Each row is a point. The ring and each string are closed loops that go straight from each point to the next, and from the last back to the first. Before rounding, they use only three directions, however many columns there are. How many times does the string pass through the ring? Passing back the other way cancels.

Ring, 8 rows:
[[ 31  17 -26]
 [ 17  33 -29]
 [ -9  38 -30]
 [-32  13 -22]
 [-31 -12 -13]
 [ -8 -38  -3]
 [ 19 -37  -6]
 [ 33 -21 -13]]
String, 6 rows:
[[-34  49 -31]
 [-19  16 -47]
 [ -4  10 -24]
 [ -5  31 -13]
 [-12  60 -20]
 [-17  49 -10]]
Times through: 1
String, 9 rows:
[[ -5 -16  -5]
 [ 13 -26  21]
 [ 42 -29   0]
 [ 52   9  -7]
 [ 17  26  -5]
 [  2   9 -21]
 [-12  13 -35]
 [-30   0 -37]
 [-11 -10 -20]]
Times through: 0

Ring, 8 rows:
[[ 36  -1 -14  -5  13   0   0   1  -4]
 [ 15  18 -17  -8   3  -8   1   3  -1]
 [ -3  18 -18  -7  -2 -12   1   0   2]
 [-23   4 -14  -2  -2 -15   1  -9   6]
 [-26 -19  -8   4   5 -13   1 -17   7]
 [-14 -35  -7   7  12  -7  -1 -20   5]
 [ 10 -40 -10   7  19   0  -2 -16   2]
 [ 33 -25 -13   2  20   3  -1  -7  -2]]
String:
[[-21  -2  11  -1   3 -17   5 -15   6]
 [-42  -3   5   1  -3 -21   4 -18   9]
 [-43 -11  -9   3  -2 -18   1 -18  10]
 [-43 -20 -22   5   0 -15  -2 -17  10]
 [-43 -24   1   7   3 -17   2 -24  10]
 [-22 -20   7   4   7 -14   3 -20   7]
 [-10 -16   2   2   9 -11   3 -15   4]
 [-10 -18 -16   3   7  -8  -1 -12   4]
 [-25 -24 -26   5   5  -9  -3 -14   7]
 [-41 -22 -11   6   2 -16   0 -20   9]
 [-42 -17 -28   5  -1 -14  -2 -15   9]
 [-10 -13 -30   1   5  -7  -3  -8   4]
 [-10  -8  -8   0   5 -11   1 -11   4]]
Times through: 0
String (14 x 9):
[[ 12 -15 -12   0  12  -4   0  -8   1]
 [ 20 -16   3   0  16  -4   2 -10   0]
 [ 37 -25   2   1  22   2   1  -9  -3]
 [ 53 -28  -4   1  26   7   0  -6  -6]
 [ 51 -23 -21   0  22   8  -3  -1  -6]
 [ 54 -13  -2  -3  22   5   1  -2  -6]
 [ 42  -6   7  -4  18  -1   3  -4  -4]
 [ 58  -5  -8  -5  20   5   1   2  -7]
 [ 52  -9 -26  -4  18   7  -3   4  -6]
 [ 34 -14 -34  -1  15   5  -4   1  -3]
 [ 60 -17 -17  -3  23   9  -2   2  -7]
 [ 50 -18   2  -1  23   4   2  -5  -5]
 [ 28 -15  10  -1  18  -3   3 -10  -2]
 [ 17 -17 -10   0  14  -2   0  -8   0]]
Times through: 0

Ring:
[[ 23  -4  13  -6  16   1  -6  13  11  17 -15   2   1  18]
 [  4  22  17 -10  22 -12  -3  11  26  16 -16  -1  14  12]
 [-20  36  15 -10  21 -23   0   6  30   6 -11  -2  21   5]
 [-36  28   2  -7  11 -25   1   4  24  -9  -1   0  16   0]
 [-34   0 -14  -1  -3 -16   0   3   6 -21   9   3   2   1]
 [-24 -26 -17   7 -11  -6  -2   2 -14 -26  12   6  -9   5]
 [ -7 -47  -7  14 -12   5  -3   0 -36 -24  11   9 -16  11]
 [ 15 -50   6  13  -5  12  -5   2 -37 -10   2  10 -16  18]
 [ 28 -33  10   4   5  10  -6   9 -16   7  -8   6 -10  20]]
String:
[[ 15   5  -5 -13  12  -4  -6  17  30  15 -12  -1   1  13]
 [ 30  -5 -13 -14  10   3  -8  22  31  19 -13  -1  -6  16]
 [ 54 -12   0 -14  16  11 -11  25  27  33 -22  -1  -9  24]
 [ 21 -12  36   5  19   2  -4   3 -16  13 -15   6   5  21]
 [ -4  -8  25   7  12  -6  -1   0 -15  -2  -6   6   6  13]
 [ 12 -12   2  -3   7   0  -5  10   5   5  -7   3  -3  14]
 [ 29  -7  -6 -11  11   3  -8  19  23  18 -13   0  -6  17]
 [ 29  17   7 -17  23  -4  -7  20  40  30 -22  -3   6  17]
 [ 11   8  -5 -12  12  -6  -5  16  30  13 -11  -1   2  12]
 [-14  12  17  -1  15 -14  -1   3   6   0  -7   2  12   9]
 [-32  43  40  -3  28 -28   3  -3  14   3 -12   1  31   5]
 [-26  60  37 -12  35 -31   2   3  37  15 -19  -3  36   5]
 [  6  35   6 -19  24 -15  -4  17  49  23 -19  -4  15  10]]
Times through: 0
String, 18 rows:
[[  4   1  32   3  19  -6  -2   2  -7   8 -12   4  10  15]
 [  1  -1  11  -1  11  -6  -3   6   4   3  -7   3   4  12]
 [ -7  19  33  -2  23 -14   0   2   7   9 -14   2  18  12]
 [  1  45  30 -15  34 -20  -2  11  40  26 -23  -3  26  11]
 [  9  31   1 -20  22 -14  -5  19  50  23 -18  -5  12  11]
 [  5   2  -7  -9   8  -6  -5  14  23   6  -7   0   0  11]
 [-19  17  25   0  18 -17   1   0   4  -1  -8   3  17   8]
 [-15  12  21   0  16 -14   0   1   3  -1  -7   3  13   9]
 [  7   9   0 -11  13  -8  -5  14  26  11 -11  -1   4  12]
 [ 29  12  -8 -20  17  -3  -8  24  45  27 -18  -4   1  16]
 [  7  -4   2  -4   9  -4  -4  10  10   5  -7   2   0  13]
 [  2   0  29   3  17  -7  -2   2  -7   5 -11   4   9  14]
 [ 22  -8  34   3  20   1  -4   5 -10  15 -16   5   6  20]
 [ 60 -30   3  -7  12  18 -11  21   8  29 -19   2 -15  27]
 [ 36 -25  -7  -6   5  10  -9  18   8  14 -11   2 -13  20]
 [ 29 -23 -13  -7   3   7  -8  18  13  11  -8   2 -13  17]
 [ 56 -29  -1  -8  10  17 -11  22  11  26 -18   2 -15  25]
 [ 39 -13  26  -2  20   7  -7  12   0  24 -20   3   0  24]]
Times through: 1

Ring, 6 rows:
[[-20  18  -4 -20   2   0  17  -8  14  29  29 -16 -18  16]
 [-34  14  -5 -12  -2  -3  14 -15   6  28  31 -12 -18  18]
 [-14  -8   5  18 -14   4  -3  -3  -5  10   3 -11 -11  11]
 [ 25 -18  17  31 -17  16 -10  19  -2   0 -21 -17  -8   4]
 [ 42 -13  17  22 -13  19  -8  26   8   0 -23 -23  -6   2]
 [ 26   5   7  -2  -6  12   4  16  17  12  -2 -24  -9   6]]
String:
[[ -5   5   4  -2  -4   5   8   1   8  19  12 -16 -15  12]
 [-27  17   7 -19  11   3  26  -9  11  41  36 -12 -32  24]
 [-41  17   3 -19   9  -1  26 -17   7  42  41  -9 -32  26]
 [-60  14 -15 -11  -8 -12  11 -30  -1  26  39  -7 -13  18]
 [-31   3 -19   6 -24  -9  -8 -16  -1   2  13 -13   7   5]
 [-14   0  -6   8 -17   0  -3  -5   2   7   7 -15  -2   7]
 [ -8  -3  11  10  -6   8   5   1   0  19   8 -12 -19  14]
 [ -6 -12  23  21  -2  14   6   5  -7  22   3  -8 -28  18]
 [ -1 -20  18  34 -14  12  -7   7 -11   7 -10  -9 -16  11]
 [  0 -19  -1  36 -31   4 -21   3 -10 -12 -17 -13   7   0]
 [  1  -7  -5  19 -24   2 -13   2   0  -5  -7 -17   6   1]
 [  7  -4   6  12 -12   8  -2   7   4   8  -2 -17  -8   7]
 [ 38 -16  29  25  -6  24  -1  27   4  10 -20 -19 -20   9]
 [ 56 -20  34  30  -6  29  -4  37   6   6 -30 -22 -19   6]
 [ 55 -18  17  30 -20  21 -16  33   7 -11 -35 -25   2  -4]
 [ 21  -7  -7  18 -28   5 -17  11   7 -13 -17 -23  14  -5]
 [ 49  -7   6  15 -19  15 -11  27  15  -8 -24 -28   6  -4]
 [ 59   0  20   2  -2  23   4  35  23  10 -17 -30 -12   4]
 [ 36   4  26  -4  10  22  17  25  19  28   1 -23 -29  15]
 [ 22   6  19  -6   6  16  16  17  16  26   6 -21 -25  15]
 [ 21  16  18 -21  15  16  25  16  25  36  17 -23 -31  18]
 [ -4  25  -4 -31   6   2  21  -1  25  31  29 -22 -17  15]
 [-21  15 -21 -12 -17  -9   0 -13  12   8  19 -19   6   5]
 [-13   9  -8  -5 -11  -1   3  -6   9  13  15 -17  -5   9]]
Times through: 3
String (26 x 14):
[[ 16   1  12   3  -3  12   6  13  11  17   1 -20 -16  10]
 [ 24   6  15  -5   3  15  12  17  17  22   4 -22 -20  12]
 [  5   4   2   0  -8   6   3   5  11  13   6 -19  -8   8]
 [ -8   7 -16   0 -21  -4  -6  -5   9   1   7 -20   8   2]
 [-15  20 -18 -20 -10  -6   7 -10  17  15  23 -21   0   8]
 [-16  29   5 -38  19   4  35  -5  24  48  42 -18 -34  25]
 [-16  21   9 -26  15   6  30  -4  17  44  35 -15 -34  24]
 [-10   9   6  -8   1   5  14  -2  10  27  20 -15 -21  16]
 [-10   4  -3   1 -11   1   2  -3   6  12  10 -16  -7   9]
 [-19   5 -13   2 -19  -5  -4 -10   4   5  11 -16   3   6]
 [-52  12 -20  -6 -15 -13   3 -27   0  16  31  -9  -3  12]
 [-54   9   0  -6   0  -4  17 -23  -3  34  37  -4 -26  24]
 [-47   2  -3   6 -10  -5   6 -21  -7  22  25  -5 -16  17]
 [-23  -5  16  11   0   8  11  -4  -5  27  15  -7 -29  21]
 [ -6  -7  20  15  -2  12   8   4  -3  23   6 -10 -27  17]
 [ -3  -4   2  12 -14   5  -3   2   2   8   1 -15  -7   8]
 [ -9  -6 -12  18 -28  -3 -15  -4  -2  -7  -4 -16  10   0]
 [  5 -20   0  37 -31   5 -22   5  -9 -13 -20 -14   8  -1]
 [ 38 -29  33  45 -14  25 -11  29  -7   0 -32 -15 -16   6]
 [ 46 -23  38  34  -4  29  -2  33   0  10 -26 -18 -25  10]
 [ 22  -8  19  15  -5  17   2  17   6  13  -8 -18 -17  10]
 [ 13  -6   2  15 -18   7  -8   9   5   0  -9 -19   0   3]
 [ 21  -9  -4  21 -27   6 -17  11   5 -12 -18 -22  11  -4]
 [ 52 -13  10  24 -22  17 -16  29  11 -12 -31 -27   6  -5]
 [ 58  -8  24  13  -5  25   0  35  17   7 -22 -27 -13   4]
 [ 46  -2  28   3   5  24  11  30  18  21  -9 -24 -25  11]]
Times through: 4

Ring, 9 rows:
[[-23 -25   0  -6   3   6 -17  36   5 -14   2  23   5  -5]
 [-34 -16   6  -7 -13  11  -6  18   9 -14  -9  23   4  -6]
 [-28  -2   8 -16 -25  13  14  -5   3  -5 -16  14   0  -4]
 [-13   2   6 -24 -25  11  26 -12  -7   5 -15   7  -2   1]
 [  8   7  -2 -31 -18   5  32 -11 -18  10  -5  -4  -6   0]
 [ 29  15 -21 -24  -6  -4  23  11 -23  -5  21 -22 -12 -18]
 [ 29  11 -29 -15   3  -8   7  31 -19 -18  33 -22 -12 -28]
 [ 20   0 -26 -10  10  -7  -5  43 -13 -20  32 -12  -8 -25]
 [ -5 -22 -10  -8  12   0 -18  46  -3 -15  16  13   2 -10]]
String (26 x 14):
[[ 13  -1  -6 -27  -6   2  20   7 -19   6   5  -3  -4  -1]
 [  6   7 -14 -16 -10   1  12  15 -10 -12  12  -8  -8 -18]
 [ 22  24 -28 -14 -13  -4  17  16 -15 -22  26 -27 -16 -33]
 [ 54  36 -46 -17  -3 -14  21  26 -29 -25  49 -49 -23 -45]
 [ 39  33 -46  -7  -4 -12   9  34 -18 -37  49 -43 -22 -52]
 [ 14  10 -24 -11  -4  -3   4  28 -11 -22  25 -16 -10 -28]
 [  6  -3 -12 -16  -1   0   4  23 -10  -9  13  -1  -4 -12]
 [ 21 -14 -19 -16  18  -6  -8  46 -16  -8  27  -2  -2 -11]
 [ 16 -17 -23  -8  22  -7 -20  58 -11 -18  33   0  -2 -18]
 [  6 -25 -17  -6  23  -5 -25  60  -6 -18  27   9   2 -13]
 [ -3 -31  -3 -15  17   1 -14  42  -7  -1   9  20   6   4]
 [ -6 -16  -5 -13   3   3  -6  30  -4  -8   7  12   1  -6]
 [-15 -10  -9  -4  -3   4 -12  34   4 -23  10   9  -1 -18]
 [-23 -10  -7   0  -7   6 -14  33   9 -27   7  11  -1 -20]
 [-14 -10  -3 -11  -6   6  -2  22   0 -12   2  11   0  -9]
 [-13 -21   6 -19  -1   7   2  17  -5   4  -6  20   5   7]
 [-46 -21  15  -7 -17  16  -6  12  13  -9 -20  32   7   2]
 [-46  -3   8  -3 -30  16   1   3  17 -22 -17  19   0 -14]
 [-24   5  -3  -8 -24  10   8   6   5 -20  -4   5  -5 -19]
 [-11  -2  -2 -16 -14   7  10   9  -4  -8  -2   6  -3  -9]
 [-12 -14  10 -26 -11  10  16  -1  -9  13 -15  18   4  12]
 [ -7  -9   6 -26 -11   8  17   1 -10   9  -9  12   1   7]
 [ -3   2  -7 -17 -12   4  12  10  -7  -8   4   0  -5 -11]
 [  0  14  -8 -20 -23   5  24  -4 -10  -7   1  -9  -9 -15]
 [ 14  18  -4 -34 -25   5  43 -21 -22  12  -4 -13  -9  -2]
 [ 26   7  -2 -42 -13   2  44 -17 -31  26  -3  -9  -6  10]]
Times through: 0

Ring (8 x 14):
[[-10   1   2  -3  42  -4 -19  -7  -4  11  -5   7   2  -3]
 [ -1   0  -4   5  22 -16 -22  -7   0  12   3   7   3  12]
 [  6  -2 -17   6  -1 -17 -18  -7  -3  12   5   0   1  16]
 [ 10  -4 -30   2 -21  -9  -8  -6 -11   9   4 -11  -2  11]
 [ 10  -8 -26  -3 -25   3   2  -3 -12   3  -1 -18  -4  -6]
 [  6 -10 -10  -7 -13  13   7   0  -7  -4  -6 -18  -4 -23]
 [ -1  -9   5 -11  12  16   4   0  -4  -5 -10 -12  -3 -32]
 [-10  -3   6 -10  39   9  -9  -4  -7   4 -10   0  -1 -21]]
String, 28 rows:
[[-10  -6  -1 -18  28  24   4  -2 -15   0 -16 -12  -4 -37]
 [ -6  -4 -18 -15  13  16   2  -4 -21   6 -11 -14  -4 -22]
 [  2  -6  -3  -3   7   2  -5  -3  -3   1  -4  -7  -1 -12]
 [  7 -11  15   0   3   2  -3   0  11  -8  -2  -5  -1 -21]
 [ 12 -14   5  -2 -18   9   7   2   7 -12  -3 -16  -3 -26]
 [ 12  -9 -43  -8 -41  10  10  -3 -24   4  -3 -28  -7  -8]
 [  9  -4 -52  -7 -33   3   2  -6 -29  13  -1 -24  -6   5]
 [  5  -4 -30  -4 -11  -1  -5  -5 -17  10  -1 -13  -3   2]
 [  8  -8   2   2  -3  -4  -6  -2   5  -2   0  -5   0  -8]
 [  3  -3 -26  -3  -3  -3  -8  -6 -15  11  -1 -10  -2   3]
 [  7  -2 -43  -2 -20  -7  -8  -7 -22  15   2 -14  -3  14]
 [ 12  -1 -60   0 -39 -10  -6  -8 -28  19   5 -19  -4  24]
 [ 16  -9 -18   6 -32  -9  -4  -3   0   1   5 -13  -2   4]
 [ 10 -10   9   4  -5  -3  -5  -1  11  -6   1  -5   0 -12]
 [  6  -7  -9  -1  -5   0  -4  -3  -3   1  -1  -9  -2  -8]
 [  6  -6 -36  -7 -21   7   2  -4 -22   8  -3 -20  -5  -5]
 [  7  -8 -46 -14 -33  19  13  -3 -31   5  -7 -31  -8 -17]
 [  6 -12 -11 -11 -16  20  12   1 -11  -7  -9 -23  -6 -32]
 [ -2  -7 -20 -15   2  19   6  -2 -20   2 -11 -19  -5 -25]
 [ -1  -6  -5  -7  11   8  -3  -3  -7   2  -7  -9  -2 -17]
 [  2  -9  13  -2  12   3  -5  -1   7  -5  -4  -4  -1 -20]
 [ -3  -9  24  -6  26  11  -3   0   9  -8  -9  -3  -1 -32]
 [-15  -3   5 -17  46  19  -4  -3 -13   3 -16  -4  -2 -32]
 [-16   0 -10 -17  44  15  -7  -6 -22  11 -14  -5  -2 -21]
 [-12   0 -17 -13  32  10  -8  -6 -22  12 -11  -6  -2 -13]
 [ -2  -7  12  -4  22   4  -7  -2   4  -2  -6  -2   0 -20]
 [ -4  -8  24  -5  30   9  -5   0   9  -7  -8  -1   0 -30]
 [ -9  -7  15 -13  36  19   0  -1  -3  -4 -14  -5  -2 -37]]
Times through: 2
